Rows are points. Before rounding, the points of a table are all equally far from one centre. They may lie mostly on one side of it. Where is the centre, to within rounding?

Points (8 x 2):
-40	-37
-37	-41
-45	-26
-31	20
26	18
-21	26
-45	-24
-46	-11
Centre: -3	-14

Points, 11 rows:
-26	-27	63	-43	10	-16
-12	14	52	-33	20	-16
7	-62	33	-44	33	3
14	-15	47	-16	-24	-46
10	-35	47	-31	-22	36
-61	-45	26	-16	-25	-22
-11	-10	-22	-54	4	23
-49	-9	-9	-38	-30	-16
-47	-41	21	-24	21	41
40	-40	47	-24	-4	-19
9	-17	10	-59	35	-20
Centre: -9	-26	12	-7	2	-4

Points, 16 rows:
-56	18	-5	-7	7	-13	-37	-27	11	28	37	-29
-94	13	-22	-3	10	-14	-28	-14	-21	-15	-9	-37
-35	39	-22	-32	-20	-5	-58	-18	-25	-29	6	-43
-26	31	-16	-22	-11	-23	-56	-27	15	-11	56	-20
-61	12	-22	-34	-13	-16	-86	2	-30	-30	5	-35
-81	22	-11	32	17	-11	-45	20	18	-16	49	-18
-3	27	1	-28	-6	-7	-23	-13	-16	-46	14	3
-33	-6	-21	14	0	-44	-49	-51	-26	1	39	-27
-30	22	-24	4	-3	-38	-68	22	-9	-2	54	-56
-28	29	-57	-31	-10	-15	-27	-30	8	-23	14	-23
-72	-13	-23	4	-4	11	-64	-39	5	-5	20	-42
-33	23	-32	-39	-26	-11	-58	3	-41	-19	30	-10
-71	-4	-45	-9	3	-15	-61	-33	5	6	43	-17
-59	33	11	2	15	-21	-74	-25	12	5	30	-14
-59	39	-14	1	7	0	-43	-28	5	2	25	-51
-9	-20	-26	-1	4	-39	-70	-21	-17	-4	43	-50
Centre: -35	0	-19	9	-1	-19	-46	4	-2	-20	10	-15

Points (27 x 20):
33	-9	39	-35	-3	26	-17	54	-19	-8	22	-34	21	57	12	27	23	-1	43	-3
-8	-13	48	25	-36	-16	24	5	-6	-4	35	-13	-24	61	38	28	70	32	19	6
-18	13	34	45	-31	-2	-1	31	-12	-25	49	-27	0	-5	-31	15	17	30	71	31
-2	-18	36	35	-33	-17	-4	42	-29	-48	33	-26	37	31	9	37	36	23	68	12
33	-1	16	1	-39	-2	52	21	31	-37	60	-23	-26	-6	23	15	39	12	16	34
-5	-14	31	11	-29	7	13	49	-29	-38	65	2	-26	13	-2	35	74	-11	43	-10
8	-12	16	14	-6	44	6	16	-1	30	20	-7	-30	25	-38	39	30	37	32	14
35	-13	61	-13	-62	18	9	-10	-70	-9	49	-1	6	-9	11	45	68	16	47	43
1	-17	39	-4	-16	25	-5	23	-18	-37	24	-71	-25	31	33	-10	46	32	52	-2
4	8	53	-15	1	-9	28	42	-47	-33	66	-29	-25	44	20	34	25	2	5	30
39	18	7	-14	-15	55	31	0	-10	-34	30	-12	-9	23	-7	34	48	-34	30	7
52	-15	8	-24	-34	-20	23	47	-9	-28	30	-27	11	39	-16	-6	63	-30	8	12
-17	4	45	24	2	8	1	10	-23	-11	51	-39	6	33	39	56	72	10	4	54
-1	14	38	-4	-31	26	40	9	-62	-31	24	-76	30	32	7	6	40	24	28	26
48	16	53	1	-54	-16	-2	10	-56	-22	12	-26	-1	-40	-6	30	57	44	12	32
-20	30	38	-14	-15	15	22	17	-5	-25	53	-26	8	-11	-47	12	43	30	56	38
14	-4	35	17	-35	9	29	34	-20	10	29	-37	-18	12	20	55	43	18	95	29
17	13	-17	-5	-39	32	10	44	8	-14	39	-55	-4	27	-5	41	43	26	35	-14
11	-44	15	-1	-55	-24	29	33	-37	-8	56	-59	9	-16	-16	45	47	-6	40	-26
1	-9	9	37	-56	51	14	-5	-40	13	41	-35	11	11	29	53	72	12	8	21
35	-17	58	-32	-20	15	21	56	-15	15	18	-34	-13	33	-3	35	-8	12	27	18
-19	13	1	31	-57	22	26	22	-9	5	60	-5	9	43	-17	13	27	22	54	2
-3	-55	22	-3	-14	-4	8	22	-1	27	61	-36	-21	27	8	69	62	15	34	2
38	-17	42	-2	-62	4	25	-46	-37	-3	41	-59	-27	11	33	22	55	27	40	-8
-21	32	64	1	-1	-14	-2	30	-44	10	35	-13	14	42	15	17	68	-13	23	-17
-22	-1	-1	-36	11	-35	-9	14	24	-13	71	-40	8	0	-12	36	47	19	31	30
-5	-2	60	29	-25	-3	0	21	-51	-6	53	-68	7	25	9	39	85	13	3	9
Centre: 12	-7	20	-4	-23	-6	1	2	-26	0	33	-23	5	4	8	14	34	5	25	18

Points (31 x 24):
-12	-34	19	-44	20	33	-2	-19	-15	34	9	-16	38	11	91	-26	35	41	30	-1	-13	-24	32	-32
-39	-45	19	-61	19	45	-19	-8	1	-12	-3	-45	0	13	-1	4	17	-4	18	-15	4	-36	3	-37
-29	-56	37	-26	30	76	-29	-5	11	29	30	-40	75	10	6	-8	43	-1	53	-9	3	-17	17	1
-20	-43	44	-58	44	35	-25	9	2	17	2	-18	61	43	16	-15	-3	-34	72	-19	8	4	17	-2
-1	-52	54	-60	-1	37	6	29	32	-15	-29	-5	39	56	54	-14	7	20	40	-9	-16	-17	19	-11
1	-74	8	-20	-29	42	-17	-3	-20	0	21	-41	28	17	59	-53	32	38	18	-18	-11	-16	15	-21
-55	-58	20	-60	36	49	-15	-18	-34	-13	-26	-17	36	16	28	-13	16	41	32	-23	11	-4	31	-11
-25	-24	67	-58	18	32	-12	-3	-4	10	5	-12	60	1	52	-13	53	8	28	22	25	-15	8	-35
-21	-54	42	-38	43	29	-11	13	-27	-13	14	-35	59	32	47	-26	15	-2	38	2	-4	2	16	-25
-22	-63	40	-22	9	6	4	24	42	20	-6	0	12	50	18	-15	29	-3	31	-36	-12	6	9	19
-28	-52	29	-38	32	30	-18	-24	26	-38	-13	-26	42	27	32	-35	23	42	27	-19	-20	-59	-9	5
-27	-60	9	-24	18	54	2	-9	-35	4	-32	-10	41	28	53	-26	35	13	54	-51	12	-47	43	-4
-36	-76	25	-32	12	35	-7	-11	-36	16	-21	-28	46	41	28	-10	31	34	16	-42	-5	-1	-8	5
5	-68	39	-23	12	48	1	-39	31	16	3	-11	87	28	30	-2	48	29	22	-19	45	-14	26	7
5	-72	33	-49	53	45	-42	-13	-22	1	-9	-17	59	14	62	-32	36	16	30	-17	-2	-41	-7	-36
-20	-30	41	-82	30	21	9	-2	9	-6	-10	-9	28	19	46	-24	0	44	35	-1	19	-33	27	-21
-48	-49	22	-41	22	34	-28	11	42	11	6	34	40	31	33	-48	9	-13	43	-19	14	-19	20	-27
12	-55	29	-16	31	49	-28	-16	37	13	19	-44	-6	55	45	-43	22	23	22	8	8	-1	-3	-12
-21	-84	19	14	20	20	8	-53	-5	11	-15	-21	30	9	33	-58	21	33	36	-5	24	-3	-7	24
-24	-72	23	-39	10	18	-20	-6	29	6	34	-27	49	27	18	-18	7	-3	4	-25	-2	-37	25	-27
-24	-44	19	-7	35	37	-34	8	19	16	24	-44	74	31	45	-16	27	32	21	4	31	-21	33	-9
-5	-42	12	-70	45	25	-11	-13	-20	2	-22	-41	54	36	75	8	19	8	14	18	20	-31	27	9
-30	-18	28	-33	14	41	-6	30	29	-14	21	-14	63	31	38	-1	20	25	44	-26	41	-15	13	-18
-19	-5	-6	-18	26	53	-30	-12	17	-18	-6	-6	21	38	37	-21	72	27	71	-50	-2	-21	27	6
-21	-69	36	-59	-2	54	-52	8	3	-17	-17	18	32	33	35	-62	20	32	4	-8	47	-43	-9	8
-35	-62	23	-51	23	63	-12	24	6	5	6	-21	59	37	40	-25	16	39	37	-8	17	12	7	-6
1	-53	40	-54	12	71	3	-21	48	16	8	-36	23	5	63	-30	10	42	37	-8	-3	-12	-11	-15
-23	-9	2	-25	24	53	-77	-7	19	-10	-2	-45	-12	18	45	-3	55	26	34	7	8	-6	26	-27
-40	-52	34	-46	61	14	-4	13	-2	21	-38	-7	18	27	37	-22	19	10	29	-7	17	-15	14	-16
-20	-24	30	-49	67	58	-29	-5	-3	21	-12	-28	46	20	38	-34	-6	15	49	-30	35	-14	15	-28
21	-40	24	-38	17	59	-1	-17	-11	15	3	-44	40	25	65	-26	57	15	26	-32	9	-16	13	-37
Centre: 19	-25	20	-13	-1	46	-39	-14	-4	4	-14	15	27	-6	28	-3	2	4	27	1	0	-14	11	22

Points (30 x 24):
44	-27	-21	0	-33	4	35	-23	-4	68	28	-43	-1	-37	-33	-27	-17	6	0	-7	43	89	-2	3
30	-31	-43	-31	19	-31	28	24	-5	21	6	-2	48	-30	-17	-18	-11	-2	-37	-36	30	59	-16	-5
35	-15	-44	-7	1	4	48	-14	0	44	34	16	66	-10	-11	-4	-12	-23	-1	-29	18	60	-14	-7
44	-23	-5	34	7	-38	42	-25	33	41	19	-11	20	-21	-34	-54	14	22	-1	30	67	44	0	-9
5	7	-3	-20	28	-24	90	1	43	42	25	-10	26	-62	-13	-18	-16	24	0	28	56	54	6	-19
-1	12	-54	3	24	-35	90	-17	7	49	11	11	-2	-44	-8	-22	-8	36	0	21	29	62	18	-32
47	14	-4	-21	-6	-21	42	16	16	65	41	-6	37	-15	-26	-61	3	32	8	2	26	59	-6	-19
44	38	-34	22	-1	-39	32	-45	42	30	30	-26	-6	-35	-45	-26	14	7	13	-14	8	29	3	-36
22	17	-20	15	-18	-28	36	-18	18	26	41	-22	45	-52	-9	-18	-29	-33	-18	-11	52	75	11	-3
17	-29	-38	41	-36	-16	41	-21	29	33	12	-42	33	-32	-16	-43	2	13	9	4	27	60	21	3
45	-8	-40	-7	-10	-3	48	7	38	34	53	16	44	-11	-26	-45	-5	-12	-15	-14	15	92	34	3
19	3	-20	-13	2	-20	47	-16	41	-20	37	-39	-16	-26	0	-52	5	-3	18	15	48	63	-10	-32
36	26	-35	10	-14	-19	29	-23	35	19	24	-18	13	-67	0	-6	-14	-5	-7	11	39	65	0	-55
41	42	-39	9	21	2	83	-19	-14	31	15	12	10	-12	-11	9	-26	17	31	-8	40	63	33	-16
14	-31	-33	12	-1	-26	66	-11	24	38	43	-29	12	-45	-10	-31	21	10	-16	-38	46	66	41	4
39	1	-25	18	12	-35	54	-13	20	53	35	-14	7	-50	17	-54	0	1	-12	-2	35	86	25	-28
21	-18	-72	-3	-19	18	40	-4	-14	37	19	2	12	-43	-31	-61	1	9	17	21	28	91	6	0
58	-23	-48	11	26	-34	54	-26	19	17	40	20	8	-23	-24	-47	-3	7	24	-31	70	67	-26	4
29	-16	-24	22	-4	-48	19	-28	10	32	26	-3	25	-40	-8	-24	9	-14	-38	-14	50	70	-6	-30
23	19	-38	-29	-23	-45	35	-53	-5	15	-1	17	14	-69	-58	-29	-19	7	-32	3	16	67	20	-16
0	-6	4	23	8	-33	45	-19	9	44	22	-44	3	-36	-18	-3	19	4	-1	-33	45	65	-23	-13
77	7	-40	-6	-5	-21	27	-33	-7	29	11	-15	23	-42	-11	-16	26	-13	10	3	38	84	-3	-16
31	26	-31	7	1	-39	6	-4	44	40	31	-12	31	-10	-65	-2	8	-8	-12	-24	32	85	21	6
43	17	-67	11	11	-36	25	-41	-3	56	25	-25	13	-51	-4	-34	1	-4	-27	-8	42	61	-20	-11
37	-1	-26	-11	1	-46	85	14	13	42	38	-1	28	-53	1	-7	-19	-1	-7	-3	17	51	-9	-19
18	-13	-48	11	23	-24	32	-14	53	46	20	-33	-9	-41	-6	-49	-11	-31	5	24	-5	26	23	-27
46	-11	-44	6	0	-13	54	-17	54	57	30	-19	-24	-60	17	-59	-12	-7	-28	19	22	70	25	-5
29	14	-60	26	-14	-5	26	-5	7	8	25	-29	20	-33	-25	-29	-1	-39	-15	-18	35	49	27	-17
9	-10	-22	-17	11	-39	68	-27	10	57	34	-26	13	-20	-14	-9	-14	-23	-28	-8	44	40	0	-26
46	12	-43	23	13	13	15	17	0	43	32	-39	11	-38	-38	-28	-2	23	9	23	49	86	10	-16
Centre: 21	2	-18	-10	18	0	20	-22	24	20	15	11	-6	-34	-16	-20	-16	19	-1	-2	19	45	7	25
